Each row is a point. The last column is the point's height on a tilted bowl or saddle (a function of degree 2), plus a little noise. Count its main directions that bend up, bend down and stay straight.

Points:
[[-0.40  0.23 -0.01]
 [-0.13  0.36 -0.37]
 [-0.04  0.33 -0.29]
 [-0.30 -0.07  0.27]
 [-0.26 -0.21  0.22]
 [-0.44 -0.09  0.42]
 [ 0.06  0.18 -0.01]
 [ 0.28  0.40 -0.18]
 [ 0.55  0.06  0.45]
 [-0.13 -0.23  0.11]]
Directions: 1 up, 1 down, 0 straight

Points:
[[-0.06 -0.01 -0.02]
 [ 0.46 -0.22 -0.39]
 [ 0.01 -0.29 -0.09]
 [-0.16 -0.51 -0.29]
 [ 0.19 -0.08 -0.07]
 [ 0.04  0.58 -0.46]
 [-0.06  0.13 -0.06]
 [-0.50 -0.03 -0.43]
 [ 0.44  0.34 -0.42]
 [-0.10  0.27 -0.16]
 [ 0.08 -0.01 -0.02]]
Directions: 0 up, 2 down, 0 straight

Points:
[[-0.10 -0.10  0.10  0.02]
 [ 0.43 -0.32  0.07 -0.29]
 [-0.18  0.17  0.25  0.04]
 [ 0.15  0.11 -0.04  0.00]
 [ 0.17 -0.55 -0.09 -0.54]
 [-0.06 -0.32  0.17 -0.10]
 [ 0.20 -0.28  0.02 -0.11]
 [-0.25 -0.23 -0.39  0.03]
 [-0.21 -0.06  0.43  0.18]
 [ 0.38 -0.27 -0.38 -0.41]
 [-0.47  0.01 -0.32 -0.11]
 [-0.04  0.09 -0.16  0.00]
 [ 0.05 -0.25 -0.14 -0.10]
 [-0.19 -0.13 -0.01 -0.08]
 [-0.08  0.02 -0.24  0.04]
 [-0.47 -0.43 -0.50 -0.14]
 [ 0.63 -0.13 -0.61 -0.83]
 [-0.29  0.30  0.17 -0.22]]
Directions: 1 up, 2 down, 0 straight

Points, 16 rows:
[[ 0.21 -0.01  0.38  0.16]
 [-0.43 -0.06  0.37  0.29]
 [ 0.10 -0.11  0.45  0.27]
 [-0.15  0.05  0.30  0.24]
 [ 0.22  0.32  0.20  0.16]
 [-0.15  0.03 -0.10  0.13]
 [-0.19  0.15 -0.13  0.13]
 [ 0.19 -0.06 -0.24  0.21]
 [ 0.47 -0.04 -0.47  0.40]
 [-0.33  0.46 -0.08  0.23]
 [ 0.17 -0.09  0.26  0.15]
 [ 0.25 -0.39 -0.36  0.43]
 [ 0.13  0.17 -0.40  0.32]
 [ 0.21  0.09  0.61  0.30]
 [ 0.01  0.15 -0.54  0.40]
 [-0.06 -0.46 -0.20  0.34]]
Directions: 2 up, 1 down, 0 straight

Points:
[[ 0.56  0.33 -0.18 -0.15  0.27]
 [-0.23  0.14 -0.04 -0.15  0.03]
 [-0.12 -0.29 -0.16 -0.14  0.17]
 [ 0.29 -0.28  0.34 -0.05  0.28]
 [-0.24  0.24  0.54 -0.12  0.44]
 [ 0.09 -0.36  0.33  0.25  0.07]
 [ 0.15  0.01  0.22  0.18 -0.12]
 [-0.14  0.25 -0.42 -0.44 -0.04]
 [ 0.30  0.07  0.15 -0.08  0.00]
 [ 0.18 -0.33  0.09 -0.32  0.08]
 [ 0.56  0.01  0.57 -0.22  0.79]
 [-0.11  0.02 -0.15  0.18  0.01]
 [-0.13  0.21  0.11  0.40 -0.23]
 [-0.06 -0.22  0.08  0.26 -0.06]
 [-0.32  0.22 -0.40  0.83  0.05]
 [ 0.08 -0.50  0.14 -0.05  0.31]
 [-0.54 -0.35  0.17 -0.28  0.56]
 [ 0.17  0.03 -0.16 -0.24 -0.09]
 [-0.10 -0.05  0.08 -0.61 -0.34]
 [-0.38  0.20  0.20  0.40  0.00]
 [-0.10 -0.01 -0.21 -0.16  0.02]
 [ 0.26  0.03 -0.08  0.38 -0.22]
 [ 0.06 -0.04  0.34  0.43 -0.32]]
Directions: 3 up, 1 down, 0 straight

Points:
[[-0.45  0.28 -0.17 -0.30  0.06]
 [ 0.44  0.07  0.09  0.02  0.29]
 [ 0.09  0.06 -0.14 -0.15  0.24]
 [-0.22 -0.10 -0.44  0.24 -0.04]
 [ 0.12  0.57  0.22 -0.55 -0.72]
 [ 0.01  0.19  0.14 -0.23  0.13]
 [-0.24  0.09  0.19 -0.29  0.07]
 [-0.14  0.67 -0.06 -0.21 -0.54]
 [-0.30  0.25 -0.19  0.18  0.18]
 [-0.15  0.11  0.31 -0.15  0.03]
 [ 0.09 -0.16 -0.27  0.11  0.09]
 [ 0.43  0.05  0.52  0.49  0.18]
 [ 0.39  0.22 -0.26  0.17 -0.01]
 [-0.19 -0.36 -0.65  0.00 -0.35]
 [ 0.17 -0.23  0.29  0.07  0.13]
 [ 0.43  0.12 -0.07  0.14  0.21]
 [-0.34 -0.01  0.33 -0.15 -0.05]
 [ 0.20  0.12 -0.36  0.04  0.00]
 [-0.21  0.22 -0.80  0.49 -0.78]
 [ 0.09 -0.30  0.43 -0.42 -0.11]
 [-0.05  0.13 -0.10 -0.09  0.23]
 [ 0.09 -0.37  0.17  0.19  0.00]
 [-0.09  0.25  0.23  0.19  0.17]
 [-0.28  0.17 -0.45 -0.33  0.03]
 [ 0.09  0.20  0.21  0.18  0.23]
 [ 0.23  0.40  0.05 -0.01  0.03]]
Directions: 0 up, 2 down, 2 straight

Points, 44 rows:
[[ 0.53  0.39  0.00  0.26  0.07 -0.22  0.25]
 [-0.01 -0.01 -0.13  0.29  0.10 -0.02  0.12]
 [ 0.42 -0.42  0.31  0.11 -0.60  0.16  0.57]
 [ 0.86 -0.23 -0.09 -0.46 -0.31 -0.30  0.04]
 [-0.14 -0.23  0.38 -0.26  0.41  0.06  0.35]
 [-0.46 -0.04  0.45  0.81  0.19  0.14  0.80]
 [-0.62  0.08  0.13  0.21  0.15  0.17  0.04]
 [ 0.20  0.39  0.15 -0.32  0.11  0.20  0.23]
 [-0.18 -0.43 -0.10 -0.58  0.12  0.56  0.40]
 [-0.04 -0.53 -0.31  0.13  0.03  0.32 -0.05]
 [ 0.26  0.21 -0.21 -0.18 -0.87  0.13  0.81]
 [-0.12 -0.02 -0.12  0.06 -0.02 -0.27  0.00]
 [ 0.10  0.00  0.21 -0.02  0.11 -0.43 -0.03]
 [-0.50 -0.21 -0.15  0.26  0.01  0.07  0.00]
 [-0.34 -0.50 -0.08  0.02 -0.54 -0.37  0.04]
 [-0.21 -0.28  0.50 -0.21  0.27 -0.08  0.28]
 [ 0.17  0.18  0.27 -0.01  0.13 -0.14  0.17]
 [ 0.29 -0.02 -0.26 -0.30 -0.48 -0.18  0.19]
 [ 0.03  0.22  0.07  0.43  0.20  0.21  0.21]
 [ 0.16  0.13  0.13 -0.56 -0.02 -0.25  0.07]
 [ 0.09  0.37  0.25 -0.15 -0.09  0.70  0.13]
 [ 0.07 -0.17 -0.21  0.14 -0.10  0.25  0.05]
 [-0.31  0.50 -0.10  0.02  0.30  0.02  0.16]
 [-0.21  0.13 -0.19 -0.20  0.05  0.37 -0.02]
 [ 0.00  0.38  0.33  0.31 -0.32  0.14  0.49]
 [ 0.55 -0.19  0.11  0.36  0.13 -0.58  0.06]
 [ 0.02 -0.24  0.21  0.13 -0.16  0.33  0.14]
 [-0.02  0.17 -0.28 -0.05 -0.05  0.05  0.08]
 [ 0.00 -0.14 -0.23  0.05  0.33  0.04  0.09]
 [ 0.27  0.26 -0.26  0.17 -0.05  0.44  0.02]
 [ 0.22 -0.22 -0.17  0.07  0.40 -0.06  0.16]
 [ 0.26  0.01  0.20 -0.05 -0.44  0.05  0.29]
 [-0.21  0.28  0.00  0.17 -0.02 -0.10  0.14]
 [ 0.00 -0.43 -0.10  0.17  0.16  0.11 -0.02]
 [-0.01 -0.08 -0.21  0.21  0.38 -0.19  0.22]
 [-0.24 -0.15 -0.09  0.35 -0.02  0.14  0.07]
 [ 0.08 -0.19  0.30  0.10  0.17 -0.10  0.15]
 [ 0.19  0.00 -0.20 -0.22  0.47  0.28  0.26]
 [ 0.12 -0.25  0.22  0.40 -0.18 -0.23  0.23]
 [-0.23  0.13  0.47  0.18  0.23  0.17  0.35]
 [ 0.06  0.27  0.33 -0.06 -0.33  0.29  0.36]
 [-0.08  0.04  0.03  0.71  0.38  0.21  0.37]
 [ 0.43 -0.36  0.03  0.05 -0.47  0.07  0.29]
 [-0.76  0.02  0.39 -0.18  0.10  0.02  0.12]]
Directions: 3 up, 1 down, 2 straight

Points, 41 rows:
[[-0.13  0.06  0.54 -0.30 -0.18  0.29  0.52]
 [-0.39  0.32  0.44  0.19 -0.28  0.27  0.43]
 [-0.11 -0.38  0.02  0.26 -0.13 -0.15  0.20]
 [ 0.04 -0.24  0.05  0.14  0.09  0.13  0.08]
 [-0.06  0.15 -0.22  0.00  0.45  0.17  0.20]
 [ 0.25  0.04 -0.26  0.12  0.10 -0.01  0.06]
 [ 0.31 -0.04  0.17 -0.17 -0.24 -0.02  0.13]
 [-0.25  0.18 -0.47  0.10 -0.06 -0.37  0.14]
 [ 0.13  0.08 -0.27 -0.54  0.13  0.81  0.37]
 [ 0.27  0.42  0.05  0.13  0.19  0.28  0.21]
 [-0.29 -0.25  0.23  0.04 -0.38 -0.12 -0.01]
 [ 0.31 -0.07 -0.08  0.17  0.05  0.44 -0.08]
 [-0.78 -0.06 -0.11 -0.35  0.02 -0.10 -0.35]
 [ 0.18 -0.13 -0.46  0.52 -0.55  0.12 -0.16]
 [-0.11  0.02  0.04 -0.22 -0.05 -0.21  0.04]
 [-0.44  0.10 -0.28  0.52  0.04  0.05  0.43]
 [-0.27 -0.19 -0.48 -0.48 -0.02 -0.23  0.37]
 [-0.47 -0.65 -0.07 -0.10  0.23 -0.13 -0.17]
 [-0.19  0.11  0.06  0.14 -0.42 -0.23 -0.21]
 [-0.64 -0.35  0.19  0.02 -0.10 -0.33 -0.49]
 [-0.02  0.01 -0.70 -0.03 -0.52 -0.09 -0.14]
 [ 0.14  0.04 -0.14  0.24 -0.17  0.23  0.01]
 [-0.14  0.41  0.15 -0.03 -0.32  0.22  0.25]
 [-0.28  0.24 -0.21  0.42  0.57  0.18  0.67]
 [-0.07  0.33 -0.01  0.59 -0.20 -0.28  0.26]
 [-0.06 -0.51  0.22  0.20  0.14  0.26  0.18]
 [ 0.11 -0.13  0.11 -0.31  0.06 -0.04  0.12]
 [ 0.00  0.25 -0.22 -0.37  0.32 -0.25  0.34]
 [ 0.20 -0.05 -0.13  0.17  0.34  0.23 -0.02]
 [-0.14 -0.43  0.11  0.06  0.30 -0.20 -0.10]
 [ 0.56 -0.22 -0.14  0.08 -0.28  0.11 -0.08]
 [ 0.43  0.48  0.39  0.22  0.35 -0.21  0.33]
 [ 0.14 -0.52  0.01 -0.01 -0.13 -0.12  0.34]
 [ 0.06  0.13 -0.30 -0.14 -0.70  0.29 -0.30]
 [-0.18 -0.42  0.14  0.23  0.37 -0.36 -0.08]
 [ 0.06 -0.29  0.08  0.35 -0.24  0.13  0.26]
 [ 0.33  0.15  0.14 -0.08  0.44 -0.05 -0.12]
 [-0.12 -0.43  0.21  0.49  0.20 -0.18  0.34]
 [ 0.21  0.05  0.12  0.30 -0.12  0.18  0.09]
 [ 0.27 -0.17  0.64  0.23 -0.06 -0.39  0.41]
 [-0.18  0.34  0.33  0.06 -0.16  0.17  0.37]]
Directions: 3 up, 2 down, 1 straight

Points, 71 rows:
[[ 0.28 -0.12  0.11  0.04 -0.11  0.15 -0.11  0.00 -0.14]
 [-0.47 -0.41 -0.22  0.05  0.47  0.07 -0.35  0.46 -0.36]
 [ 0.03 -0.10 -0.11 -0.27 -0.24 -0.35  0.43  0.21 -0.15]
 [ 0.18  0.32  0.53 -0.13  0.01 -0.18 -0.52 -0.16 -0.16]
 [-0.34 -0.09  0.21  0.02 -0.35 -0.06  0.22  0.02 -0.14]
 [-0.23  0.03 -0.04  0.15  0.51  0.18  0.11 -0.18 -0.07]
 [-0.56 -0.34 -0.12  0.20  0.08 -0.13  0.25  0.07 -0.23]
 [ 0.01  0.26 -0.17  0.05 -0.46  0.11 -0.37 -0.12 -0.03]
 [-0.56 -0.02 -0.12 -0.12  0.14 -0.09 -0.06  0.00 -0.19]
 [-0.19  0.09  0.24  0.01 -0.13  0.20 -0.06  0.03 -0.12]
 [-0.13 -0.12 -0.26 -0.15  0.50  0.08  0.13 -0.32 -0.14]
 [ 0.40 -0.04 -0.20 -0.51  0.32 -0.24 -0.66  0.22 -0.19]
 [ 0.35 -0.11 -0.02  0.18 -0.14 -0.22 -0.33  0.45 -0.19]
 [-0.36  0.26  0.08  0.00 -0.31 -0.03  0.53 -0.31 -0.08]
 [-0.37 -0.59 -0.41  0.11 -0.25  0.22 -0.16  0.41 -0.56]
 [ 0.15  0.17  0.14 -0.07  0.31 -0.12  0.05 -0.18 -0.13]
 [-0.14 -0.35 -0.28 -0.19 -0.46  0.44  0.02 -0.03 -0.27]
 [ 0.39 -0.26 -0.08  0.02  0.18  0.27  0.03  0.60 -0.42]
 [-0.09  0.37  0.18  0.23 -0.01 -0.10  0.05 -0.01 -0.08]
 [ 0.67  0.05 -0.04 -0.13 -0.43 -0.32  0.39  0.24 -0.52]
 [-0.13  0.08  0.33  0.13  0.07  0.02  0.30  0.03 -0.10]
 [ 0.62  0.16 -0.02 -0.59 -0.48 -0.32  0.59 -0.15 -0.45]
 [-0.23  0.38 -0.19  0.18 -0.27  0.26  0.24  0.01 -0.05]
 [ 0.30 -0.11 -0.25 -0.10  0.13  0.05 -0.21 -0.47 -0.26]
 [-0.07 -0.01 -0.17 -0.29 -0.11 -0.21 -0.33  0.27 -0.07]
 [ 0.07  0.32  0.00  0.47  0.01  0.02 -0.02 -0.31 -0.14]
 [ 0.63  0.42  0.11 -0.04 -0.37 -0.55  0.26  0.04 -0.55]
 [-0.05 -0.37  0.01  0.01  0.21 -0.15 -0.07 -0.01 -0.08]
 [-0.27 -0.20 -0.55 -0.02 -0.40  0.26  0.13  0.57 -0.45]
 [-0.36  0.33  0.74  0.23 -0.14  0.07  0.14 -0.12 -0.47]
 [-0.21  0.75 -0.23  0.07 -0.05  0.28  0.10  0.16 -0.22]
 [-0.29 -0.03  0.26  0.31  0.34 -0.13  0.51 -0.10 -0.16]
 [-0.17 -0.12  0.12 -0.35 -0.14  0.19  0.21 -0.34 -0.04]
 [ 0.46 -0.26 -0.05  0.16  0.37  0.10  0.44 -0.16 -0.44]
 [-0.05  0.37  0.02 -0.11  0.07 -0.09  0.37 -0.42 -0.15]
 [ 0.05  0.08 -0.23  0.24  0.32  0.25 -0.24 -0.07 -0.08]
 [ 0.34  0.40 -0.29  0.06  0.46  0.19 -0.02  0.07 -0.30]
 [ 0.45  0.06 -0.27 -0.40  0.23 -0.17 -0.36 -0.10 -0.24]
 [ 0.22  0.25 -0.29  0.24  0.18  0.13  0.11  0.29 -0.13]
 [ 0.03 -0.09  0.24  0.06  0.36  0.51  0.24  0.11 -0.20]
 [-0.21 -0.26  0.05  0.00  0.25 -0.72  0.10 -0.08 -0.35]
 [ 0.12 -0.88  0.26  0.43  0.56  0.37 -0.04  0.27 -0.45]
 [-0.06  0.28  0.17  0.19  0.10  0.15  0.23  0.08 -0.09]
 [-0.23 -0.10 -0.55 -0.41 -0.14  0.10  0.23  0.19 -0.23]
 [ 0.38 -0.30 -0.82 -0.20 -0.28  0.28  0.00  0.02 -0.45]
 [ 0.35  0.33  0.32  0.89 -0.01  0.03  0.24 -0.06 -0.52]
 [ 0.11  0.03  0.32 -0.44  0.02 -0.07  0.20 -0.17 -0.05]
 [ 0.47 -0.22  0.11 -0.30 -0.09 -0.51 -0.07 -0.01 -0.31]
 [ 0.12  0.09  0.15  0.08 -0.10 -0.04 -0.18  0.85 -0.40]
 [-0.31  0.33  0.45 -0.42  0.09 -0.13 -0.40 -0.23 -0.15]
 [-0.05  0.27 -0.10 -0.13 -0.08  0.04  0.21 -0.10 -0.01]
 [-0.15 -0.20  0.16 -0.21  0.34  0.17 -0.22  0.09 -0.09]
 [ 0.32 -0.76  0.27 -0.16 -0.34 -0.26  0.15 -0.30 -0.43]
 [ 0.19  0.38  0.31 -0.01 -0.31 -0.04  0.47  0.36 -0.29]
 [-0.16 -0.38  0.18  0.49 -0.29 -0.20 -0.06  0.27 -0.33]
 [ 0.09 -0.15 -0.11  0.40 -0.41  0.02 -0.31  0.09 -0.10]
 [-0.18 -0.02  0.23 -0.50  0.05 -0.36  0.02  0.18 -0.09]
 [-0.13  0.05  0.10  0.20 -0.28  0.39 -0.62  0.17 -0.37]
 [-0.23 -0.57 -0.02  0.24  0.21 -0.66 -0.25  0.00 -0.41]
 [ 0.24  0.45  0.21  0.17  0.35 -0.34  0.15  0.19 -0.34]
 [ 0.50  0.09 -0.13 -0.10  0.40 -0.03 -0.37 -0.34 -0.38]
 [ 0.07  0.48 -0.12 -0.06 -0.01 -0.06  0.22 -0.18 -0.10]
 [ 0.09  0.00 -0.05  0.33  0.09 -0.11  0.09 -0.38 -0.16]
 [ 0.14  0.06  0.36  0.19  0.33 -0.37  0.05 -0.04 -0.26]
 [ 0.19 -0.15  0.02 -0.09 -0.03 -0.06 -0.03  0.19 -0.09]
 [ 0.05 -0.05 -0.04 -0.14  0.16 -0.04 -0.09 -0.02 -0.02]
 [ 0.38 -0.11  0.15 -0.30 -0.21 -0.02 -0.12  0.63 -0.39]
 [-0.04 -0.28  0.56  0.29 -0.20 -0.50 -0.31 -0.05 -0.41]
 [-0.06  0.28  0.11  0.78 -0.19 -0.14  0.08 -0.15 -0.20]
 [-0.39  0.14 -0.06 -0.14 -0.16 -0.09 -0.46 -0.24 -0.14]
 [ 0.43 -0.19  0.03 -0.38 -0.69  0.16  0.00 -0.23 -0.19]]
Directions: 0 up, 5 down, 3 straight

Points (61 x 9):
[[ 0.19 -0.07 -0.14 -0.28 -0.10  0.33 -0.02 -0.03  0.18]
 [-0.51  0.37 -0.48  0.16 -0.07 -0.32 -0.04 -0.16  0.08]
 [-0.22  0.48 -0.15  0.19 -0.31  0.39  0.22  0.31  0.39]
 [ 0.16 -0.22  0.27  0.08  0.24  0.14 -0.09  0.16 -0.09]
 [-0.29 -0.10  0.32 -0.04  0.02  0.03  0.51 -0.03  0.26]
 [-0.39  0.43 -0.09  0.07 -0.08 -0.65 -0.34 -0.21  0.28]
 [ 0.38 -0.03 -0.10 -0.38 -0.07  0.10 -0.30  0.04  0.26]
 [-0.17  0.41  0.11  0.02 -0.40 -0.30 -0.15  0.08  0.22]
 [ 0.04  0.16 -0.01 -0.07  0.16  0.44 -0.11 -0.15  0.12]
 [ 0.03  0.27 -0.19 -0.27 -0.01  0.23  0.15  0.20  0.22]
 [-0.19 -0.22  0.05 -0.47 -0.32 -0.02  0.26 -0.28  0.23]
 [-0.04  0.03  0.12  0.14 -0.54  0.27  0.22 -0.37  0.27]
 [ 0.31  0.33 -0.14 -0.43  0.15  0.35  0.05 -0.09  0.35]
 [-0.33  0.50 -0.47  0.12 -0.47 -0.55 -0.16  0.20  0.08]
 [ 0.15  0.48 -0.40 -0.19  0.36  0.10  0.11 -0.03  0.44]
 [ 0.22  0.40  0.32  0.81 -0.38 -0.15  0.51 -0.43  0.51]
 [-0.17  0.21 -0.19  0.03  0.03  0.40  0.28 -0.40  0.27]
 [-0.13  0.04 -0.13 -0.13  0.63 -0.12 -0.16  0.34  0.22]
 [ 0.06 -0.26  0.10 -0.03  0.16 -0.29  0.21 -0.05  0.15]
 [-0.12  0.18  0.21  0.22 -0.01  0.10  0.62  0.37  0.19]
 [ 0.03  0.36  0.22 -0.33 -0.21  0.31  0.05  0.28  0.28]
 [ 0.07  0.05  0.48 -0.01  0.02  0.39  0.00  0.15 -0.07]
 [-0.18  0.07  0.24  0.42  0.21  0.31 -0.54  0.21  0.24]
 [-0.46  0.09  0.06 -0.11 -0.04 -0.02 -0.16  0.18  0.20]
 [-0.59  0.26 -0.11 -0.28  0.05  0.08  0.49  0.07  0.42]
 [ 0.04  0.04  0.17  0.28 -0.12  0.16  0.36 -0.31  0.15]
 [-0.39  0.13 -0.24 -0.43 -0.03 -0.21  0.28 -0.10  0.21]
 [-0.44  0.05  0.17  0.34 -0.10  0.69  0.04 -0.15  0.31]
 [-0.52 -0.18  0.37 -0.04  0.21 -0.17 -0.36 -0.42  0.24]
 [ 0.00  0.21  0.31 -0.56  0.04 -0.49  0.46 -0.03  0.57]
 [-0.05  0.28 -0.38  0.16 -0.37 -0.19 -0.29 -0.42  0.02]
 [-0.34 -0.25 -0.29 -0.07  0.09 -0.26  0.24 -0.10  0.05]
 [-0.48  0.04  0.08 -0.05 -0.28 -0.19  0.17  0.07  0.21]
 [ 0.04 -0.21 -0.14  0.08  0.00 -0.47 -0.43 -0.11  0.22]
 [ 0.32  0.19 -0.15 -0.40  0.06  0.34 -0.12 -0.05  0.29]
 [-0.26  0.28  0.28  0.11  0.41  0.23  0.13 -0.38  0.21]
 [ 0.23 -0.01 -0.52 -0.57 -0.03 -0.04 -0.02  0.34  0.45]
 [ 0.13  0.24 -0.02 -0.30  0.16  0.08  0.29 -0.53  0.27]
 [-0.26  0.15 -0.10 -0.30  0.42 -0.13  0.20  0.00  0.26]
 [-0.35 -0.55 -0.11 -0.30 -0.02  0.00 -0.41  0.36  0.31]
 [ 0.14 -0.50  0.07  0.02  0.02  0.31 -0.03 -0.12  0.10]
 [-0.01  0.07  0.11 -0.19  0.57  0.40 -0.26  0.14  0.04]
 [ 0.18 -0.10  0.15  0.14 -0.08 -0.23 -0.43  0.97  0.27]
 [ 0.14  0.18  0.02  0.41  0.00  0.23 -0.25  0.20  0.06]
 [ 0.22 -0.26  0.14  0.85  0.22  0.27  0.48 -0.36  0.39]
 [ 0.16  0.12  0.07  0.08  0.09 -0.61 -0.26 -0.10  0.24]
 [ 0.16 -0.42  0.06  0.10  0.53  0.07  0.13  0.13  0.00]
 [-0.02 -0.19 -0.08  0.42  0.56 -0.39 -0.27 -0.33  0.43]
 [-0.35  0.02 -0.13 -0.40 -0.19  0.22 -0.13 -0.10  0.18]
 [ 0.51  0.46  0.10  0.45 -0.15  0.25  0.22 -0.08  0.13]
 [ 0.19  0.08 -0.26 -0.56 -0.07  0.44 -0.28 -0.27  0.45]
 [-0.08 -0.20 -0.12 -0.31  0.10  0.10 -0.36 -0.19  0.14]
 [-0.10  0.16  0.08  0.03 -0.24  0.12  0.10 -0.08  0.11]
 [-0.06  0.09 -0.52 -0.01  0.36  0.40 -0.28 -0.14  0.37]
 [ 0.11 -0.24  0.03 -0.39  0.19 -0.36  0.33  0.45  0.37]
 [-0.29  0.39 -0.03 -0.14  0.19  0.12  0.13  0.16  0.25]
 [-0.50 -0.08 -0.04 -0.02  0.00  0.11  0.11  0.07  0.08]
 [-0.55  0.15  0.00 -0.53  0.31 -0.31 -0.40  0.13  0.57]
 [-0.82  0.11  0.58  0.32  0.34  0.34  0.09 -0.08  0.48]
 [-0.37 -0.18 -0.03  0.21  0.01 -0.04  0.27  0.21  0.08]
 [-0.28 -0.32  0.14 -0.05  0.10 -0.36 -0.23 -0.32  0.15]]
Directions: 5 up, 1 down, 2 straight
